Each row is a point. The last column is the point's height on a tilted bowl or saddle (a function of degree 2), plus a little noise. Along how many of its main directions does it bend up, bend down or stay straight?
(in the rows, 128 means zero)

Points:
[[166  77 168]
 [106 159 147]
 [103 144 153]
 [109 166 144]
 [116 157 146]
 [138 122 155]
 [147 147 151]
 [126  93 166]
 [108 172 142]
 [137 117 157]]
Directions: 1 up, 0 down, 1 straight

Points (18 x 4):
[[125 167 103 149]
 [104 158 114 137]
 [136 132 127 132]
 [139 152 103 149]
 [112 104 111 131]
 [121 152 130 128]
 [135 128 131 131]
 [123  72 144 151]
 [125  94 173 170]
 [154  89 193 206]
 [140 124 131 133]
 [144 146 200 171]
 [111  97 131 137]
 [117 113  96 136]
 [160 162 162 146]
 [111 129  97 140]
 [124 120 125 129]
 [ 84 168 111 151]]
Directions: 2 up, 0 down, 1 straight

Points, 23 rows:
[[128 139 176 113 143]
 [157 150 139 135 117]
 [115 125 141 124 132]
 [ 89 119 155 138 164]
 [131  91 166 113 114]
 [119 153 160 110 139]
 [120  99 135 106 132]
 [112 150  98 141 113]
 [136  75 108 140 108]
 [171  72 138 194  49]
 [117 106 132 149 126]
 [ 79  85  77 182 175]
 [130 169 110 203 172]
 [110 123 141 122 136]
 [131 158 114 119 110]
 [154 127 161 131 108]
 [122 144 129 109 123]
 [115 152 171 105 154]
 [103 105 120 142 133]
 [127 134  88 101 124]
 [132 171 104 126  97]
 [142 129 140 143 117]
 [100  90 139 140 133]]
Directions: 2 up, 1 down, 1 straight

Points, 24 rows:
[[167 130 160 135 104]
 [132 137 109 186 102]
 [102 168  83 205  33]
 [111 199 143 146 114]
 [156 139 136  93 109]
 [110 126  88 105 105]
 [176 113 182 169  87]
 [ 97 134  91 163  96]
 [143 158 151 141 112]
 [132 177 136 150 108]
 [158 134 108 143 115]
 [139  88 103 170 146]
 [144  73 149 108 113]
 [135 160 118 143 115]
 [108 157 119 150 114]
 [117  99 118 135 129]
 [138 134  97 107 110]
 [130 141 117 152 119]
 [144 141 124 134 122]
 [104 118 156 138 117]
 [142 134 104 146 118]
 [ 98 142 125 116 126]
 [110 144 123  91 127]
 [134 137 145 124 124]]
Directions: 1 up, 3 down, 0 straight

Points, 46 rows:
[[133 107 136 172 103 150 121]
 [147 137 146 149 113  96 136]
 [131 125 141 159 135 142 116]
 [181  88 114 194 141 134 102]
 [112 130 119 145 148 116 146]
 [107 152 157 136 111 145 127]
 [165 137 150 113 135 149  75]
 [144 102  97 108 118 108 114]
 [128 149 104 119 128 133 105]
 [106 113 184 120  69 124 157]
 [159  80  94 118 109 136 118]
 [144 115  88 165 122 147 149]
 [123 122 138 142 126  91 149]
 [139 137  77 105 145 168 141]
 [134 150 123 126 138 130 101]
 [142 140  96  64 132 117  83]
 [147  87 128 182 134 108 154]
 [167 148 157 145 104 113 114]
 [110 132 107 116 132 128 128]
 [ 92 108 116 125 125 149 130]
 [ 79  98 121 151 107 116 138]
 [150 124 133 134 129  47 124]
 [173 119 128 176 139 184  43]
 [136 143 127 169 147 161  91]
 [135 150 121  88 162 114  97]
 [135 151 132 106 159 140 104]
 [113  65  98  99  88 147 115]
 [137 148 159 137 145  76 137]
 [131  92 152 106 192 105 182]
 [154 160 120  80 102 170 132]
 [136 169 173 161 136 138 103]
 [107 140 129 126  96 154 127]
 [122 150 124 126 141 139 109]
 [141 139 165 118 143 130 109]
 [131 173 124  99 137 136  80]
 [124  67 135 163 161 138 123]
 [134 102 145 143  57 141 152]
 [138  76 161 113 115  96 103]
 [140 142 116  78 122 176 144]
 [179 124 119 110 120 177  89]
 [ 92 151 132 121 116  89 123]
 [124 145 161  85 105 116 135]
 [115 108 159 134 103 100 149]
 [159 130  88  85 113 147 115]
 [ 99 124  94 159 112 149 141]
 [135 124 173  78 162 117 149]]
Directions: 3 up, 3 down, 0 straight
